Each row is a point. Each copy is the shape, with its points in the same order, turned, moved and blurred by noise. Is it also mirrored, or only turned?
In the rows, zero is written as 128.

Shape (5 x 2):
[[119 143]
 [174  60]
 [140 182]
 [132  84]
 [182 123]]
Copy 1 (5 x 2):
[[ 96 112]
 [196 126]
 [ 75 154]
 [156 100]
 [141 165]]
Copy 1 is: only turned
Copy 2 (5 x 2):
[[128 135]
 [ 97  40]
 [182 128]
 [ 89  82]
 [147  66]]
Copy 2 is: only turned
Copy 3 (5 x 2):
[[120 106]
 [199 167]
 [119  64]
 [149 160]
 [188 103]]
Copy 3 is: mirrored

Shape (7 x 4):
[[157 150 182 134]
 [158  92 143 168]
 [125 127  83 129]
 [102 112  83 155]
 [144 175 135  57]
 [ 52 183 172 152]
 [ 56 153 130  69]]
Copy 1 (7 x 4):
[[135  93 207 136]
 [190 132 171  99]
 [142 138 111 130]
 [149 165 105 120]
 [101  52 132 168]
 [ 44 157 184 126]
 [ 49 104 109 112]]
Copy 1 is: mirrored
Copy 2 (7 x 4):
[[102 113 183 163]
 [107  54 131 179]
 [152 111  87 150]
 [126  98  64 162]
 [158 158 166 104]
 [ 48 180 115 158]
 [103 169  99  81]]
Copy 2 is: only turned
Copy 3 (7 x 4):
[[183 148 149 111]
 [128 104 167 114]
 [ 88 164 119  89]
 [ 71 145 115 116]
 [178 203 102  52]
 [162 176  68 181]
 [144 176  26  95]]
Copy 3 is: mirrored
Copy 4 (7 x 4):
[[127 127 164  86]
 [155  76 130 113]
 [175 144  87 127]
 [159 127  79 165]
 [138 190 106  56]
 [ 74 179 146 162]
 [ 91 203  72 116]]
Copy 4 is: only turned

Shape (9 x 6):
[[149 163 145 132 200 148]
 [125 140 112 161 100 171]
 [175 128  84 123  94 160]
 [233 160 158  74 153 145]
 [163 153 160 140 157 155]
 [120 113  67 167 105 132]
 [111   8 154 148 131 177]
 [119 139 137 106 134 151]
 [151 158 104 160 100  98]]
Copy 1 (9 x 6):
[[110 215 145 124 167 144]
 [108 120  75 154 171 150]
 [145 142  66 141 124 170]
 [187 197 141  78 138 202]
 [128 185 140 126 175 161]
 [111 125  79 191 113 122]
 [ 29  94 152 152  93 202]
 [106 147 118 103 139 135]
 [166 137 106 176 149 118]]
Copy 1 is: mirrored
Copy 2 (9 x 6):
[[127  72  88 164 190 111]
 [113 131  96 176 104 159]
 [147 116  88 113 101 174]
 [198  52  74  93 150  92]
 [152  83  87 169 154 114]
 [103 156 120 140 125 198]
 [103  57 214 178  92 177]
 [100  96 103 142 128 116]
 [140 172 102 128 144 144]]
Copy 2 is: mirrored
Copy 3 (9 x 6):
[[156 171 159 108 161 189]
 [117 138 125 134  62 173]
 [ 88 114  88 122  99 191]
 [123  81 145  84 192 222]
 [158 130 159 119 130 190]
 [103 157  83 157  77 149]
 [223 114  64  98  72 110]
 [128 131 143  96 114 146]
 [ 90 132 128 177 120 160]]
Copy 3 is: mirrored
Copy 4 (9 x 6):
[[159 161 177 131 171 149]
 [134 107 107 134  98 176]
 [147  87 114  80 127 200]
 [168 150 209  37 142 185]
 [161 142 175 123 121 155]
 [146  74  72 131 139 160]
 [ 92   7 178 147 109 114]
 [104 133 143 109 133 150]
 [176 123  81  91 124 143]]
Copy 4 is: only turned

Shape (12 x 8):
[[118  28 134 143  87 152 120 178]
 [ 96 120 122 120 104  95 138 113]
 [123 126 124 119 117 130 123 114]
 [ 99 148 120 136  94 154 124 140]
 [154 135  71 125 121 118 141 103]
 [110 128 141 128 127 140 125 163]
 [105 127 144 117 122 126 155 139]
 [114 136 138 157 125 155 127 111]
 [138 111 136 129  89 155 138 123]
 [131 144 140 131 102   7 123 104]
 [110 150 145 119 107 122 164 180]
 [107 151 127 166 116 113 147 100]]
Copy 1 (12 x 8):
[[ 41  90 153 153 111 144 119 163]
 [134 164 103 124  83 119 125 137]
 [139 137 110 121 114 118 123 118]
 [140 137  91 114 123 164 146 138]
 [163 112  75 122 107  96  97 144]
 [112 153 112 117 147 146 119 138]
 [133 155 123  98 127 127 139 150]
 [148 134 108 140 149 131 155 125]
 [140 113 131 119 119 137 136 145]
 [171 220 115 157  63 105  76 146]
 [129 162 111  91 136 159 117 176]
 [161 158  90 144 119 117 151 147]]
Copy 1 is: only turned
Copy 2 (12 x 8):
[[ 97  39 115 159  86 179 140 118]
 [119 108 124 112 113  85 150 110]
 [122 121 131 122 134 115 122 105]
 [107 139 153 154 120 122 143  92]
 [162 106 133 140 182  94 143 113]
 [106 136 126 134 116 146 145 126]
 [128 134 107 122 101 126 145 114]
 [103 139 106 157 136 117 112  98]
 [141 109 132 152 112 136 110  99]
 [123 105 136  87 113  22 122 176]
 [139 154 130 139  86 133 165 140]
 [119 142 107 155 130  73 131 107]]
Copy 2 is: mirrored
Copy 3 (12 x 8):
[[137  51  98 142 128 163  76 201]
 [ 88 109 113 120 127 100 140 142]
 [110 125 104 132 122 128 127 121]
 [ 87 138 107 143 139 162 138 151]
 [142 129  71 133 148 110 158 107]
 [109 138 133 140 139 143 101 156]
 [ 99 124 137 112 146 132 120 142]
 [114 122 135 151 120 159 149 125]
 [125 111  99 114 117 162 135 144]
 [106 142 115 112  86  22 160 159]
 [100 155 136 101 165 135 119 174]
 [105 125 139 144 127 118 180 137]]
Copy 3 is: only turned

Shape (17 x 11):
[[204 189 155 170 125  76  99 124 106 141 106]
 [ 59  64 149  95 114 168 105 133 158 191 119]
 [ 97 163  75 162 139 126 175 111 124  75 208]
 [117 143  67  84 109 116 121 103  91  88 154]
 [131 129  99 126 136  86 124  62 133  47 132]
 [140 210 153 103 158  58  95 134 103 129 106]
 [158 121  67 134 111 123 160  98 115  76 153]
 [154 162 140 152 129  86  80 180  81 109 102]
 [103  60 197 111 124 173 135 146 134 159 166]
 [118 159  66 138 123  97 161  75 139 127 154]
 [147 191 144 166 169 123  34 114  98 118 105]
 [131 176 142 175  89 128  99 137  86 134  83]
 [ 79  50 168 155 118 138  93 178 174 168 108]
 [110 162  76 132 127  78 152 126 132  73 148]
 [107 110 168 118 105 208 144 165 193 122 103]
 [ 62  27 176 125 165 203 169 158 135 173  72]
 [ 51  86 187 134  91 147 153 114 131 121 126]]
Copy 1 (17 x 11):
[[163 117 117 171 158 117 176 134 176  74 217]
 [134 190 134 169  42 154 156  79 103 143  74]
 [123 124  30 165 180 111  56  84 148  92  99]
 [132 156  53  97 147  87 118 131 148 119 102]
 [146 116 112 119 202  76 107 106 164 137 102]
 [107 167 124 122 184 129 171 121 136  80 206]
 [152  92  54 137 153  98  97 139 158 126  98]
 [153 128 125 118 122 103 147 116 140  38 192]
 [110 175 144 212  39 127 100 114 122 119  98]
 [131 116  41 157 182 121 136  92 144 141 109]
 [206 187 128 133 161 111 136  90 162  80 208]
 [193 147 101 162 134 111 178 122 132  42 151]
 [143 138 173 173  33 151 146  48 113  98  97]
 [115 105  70 116 184 116 111  95 143  90 109]
 [158 159 154 181  83 202 107 131 128  83  59]
 [155 157 171 199  36 154 109 105  18 133  76]
 [123 170 144 205 105  97 137  97 103  91  48]]
Copy 1 is: mirrored
Copy 2 (17 x 11):
[[165 154 176 103 180  26 111 157 128 107  96]
 [113  61 141 151  80 174 141  72  98 117 123]
 [ 50 182  81 103 186  87 120  75 170 138 150]
 [114 135  53 123 145  94 119 139 181 104 166]
 [108 127  59  63 135  39 118 119 144 136 157]
 [124 141 184  96 142  60 154 203 157 119 144]
 [130 154  37  98 171  81 105  95 144 129 153]
 [122 135 148 131 173  81  86 200 120 121 107]
 [109 132 152 135  81 161  86  61  85 112 126]
 [126 133  93  95 175  66 164  81 176 139 153]
 [103  97 175  60 165  69 102 177 153  82  87]
 [115 105 159 141 193  56 124 145 102  62 102]
 [102  71 151 156 108 145 115  98  53 159  80]
 [ 86 153  73 109 171  73 151 133 152 155 159]
 [100 132 106 116 119 163 159  82  38  86  88]
 [106  67 157 122 135 204 108  56  15 121 163]
 [ 64  94 131 146 102 103 122  61  69 104 158]]
Copy 2 is: mirrored
Copy 3 (17 x 11):
[[140 109 189 221 120  83 158 132  63 135  99]
 [ 76  98  77  97 102 152 134 103 171 202 131]
 [163 209 133 155 112 180 182 101 126  74 173]
 [205 163 138 125 103 151 129 153 134 133 159]
 [168 178 202 126  78 147 139 139 146  94 109]
 [175 127 184 149 137  96 125  88  42 156 104]
 [174 168 145 153 102 155 178 176 149  90 134]
 [149 134 126 177 115  52 121 128  69 122 109]
 [ 41  93  99  98 124 141 145 126 145 143 173]
 [179 169 162 158  98 177 202 113 135 138 126]
 [122 174 172 209 119  90  84 117  82 165 107]
 [134 120 114 210  73 117 127 131  74 144  98]
 [ 48  96  73 122 100  90 146  85 174 157 104]
 [196 174 145 135 105 143 169 101 122  85 122]
 [ 66  94  74 137 146 186 119 117 157 112  88]
 [  7 130  40  64 110 154 164 140 131 174  83]
 [ 68 106 102  99  52 175 138 102 127 122 132]]
Copy 3 is: mirrored

Shape (17 x 12):
[[115  44  83 124 155 113 153 126 127  55 166 113]
 [159 123 151 192 121 140 128  77 139 205 152 104]
 [125 172 118 157 117 106 112  91 186 166 143  85]
 [141 128  89 120 177 128 105  96 104  56 177 164]
 [117  79 146 130 157 117 104 120 128  42 115 160]
 [145  75 116 128 171  84 157 167 134  79 194 188]
 [180 169  83 132 127 147 127 122 139 202  99  94]
 [105 146  83 119  32 175 147 135 119 136 157 181]
 [150 108 124 144 186 116 174 118 170  31 154 168]
 [143 162 138 173 160 173 108 140 144 208 134  97]
 [150 127  79 141  73 136 110 152 162 130 148 168]
 [116 101 131 107 168 147 135 151 158  52 201 129]
 [113 169 124 130 167  91 100 108 137 204 133 117]
 [149 152  73 160  27 134  91 188 109  97 164 148]
 [ 93 164  98 195 141 132 140 130 133 163 109 113]
 [148 185 166 132 121 115 146 118 119 193 108  76]
 [146 186 133 191 135 123 151  99 115 191 147  76]]
Copy 1 (17 x 12):
[[113 157 132 152 136  79  85 193 105  62 172  98]
 [144 120  91 133  67 195 123 104  97 161 166 158]
 [151 125 120 176 131 161 120  70 138 173 145 142]
 [133 175 153 169 116  68  83 182  61 132 102 135]
 [121 130 200 134 112 117  94 185 105  90 111 104]
 [153 125 159 153 118  82 126 233 119 118 168 161]
 [116 142  41 116 116 140 151  91 143 191  98 128]
 [ 90 135 104  81 197 122 118  99 109 102 119 243]
 [128 173 191 181  83  78 150 186 129  86 140 153]
 [159 150  92 122 118 212 152 129 128 191 100 126]
 [158  99 100 120 159 120 112 125 130 115 111 202]
 [161 212 168 143 145 104 120 174 117  96 147 132]
 [127 126 109 167 132 152  99 124 123 241 136 131]
 [166  96  95 105 215 100 149 118  60  94 101 190]
 [ 93 128 106 177 151 200 153 124 116 153 113 143]
 [108 122 110 112 117 167 167  87 118 225 145 114]
 [118 148  79 164 107 197 163  95  79 201 159 147]]
Copy 1 is: mirrored
Copy 2 (17 x 12):
[[131 110 138 163 142 110 169 115  65  83 178 196]
 [129 147 171 143 115  84 102 108 143 249 113 171]
 [ 76 125 116 130 119 109 126 116 177 208 124 128]
 [131 156 106 206 152 153 101 117 127  90 157 202]
 [135 156 168 183 110 159 159 122 111  73 117 164]
 [126 130 140 193 176 178 146 132  37 125 156 173]
 [173  87 126 133 163 101 106 138 198 218 126 125]
 [165 166 107  97 126 153 120 234 140 174 181 177]
 [126 147 110 223 144 166 201 101  95 125 141 184]
 [148 147 185 132 177 106 113 105 188 230 135 127]
 [136 108 141 150 124 160 121 200 140 180 174 154]
 [106 150 137 148 164 179 172  91 109 107 185 192]
 [103 139 132 134 184 108  85 115 157 190  81 120]
 [161 135 134 128  84 172  88 199 131 153 232 112]
 [134 174 141 153 151  73 135 146 152 193 131  95]
 [160 133 121  97 136 121 109  83 166 222  92 113]
 [144 163 114 136 136  74  98  85 157 236 132 122]]
Copy 2 is: mirrored
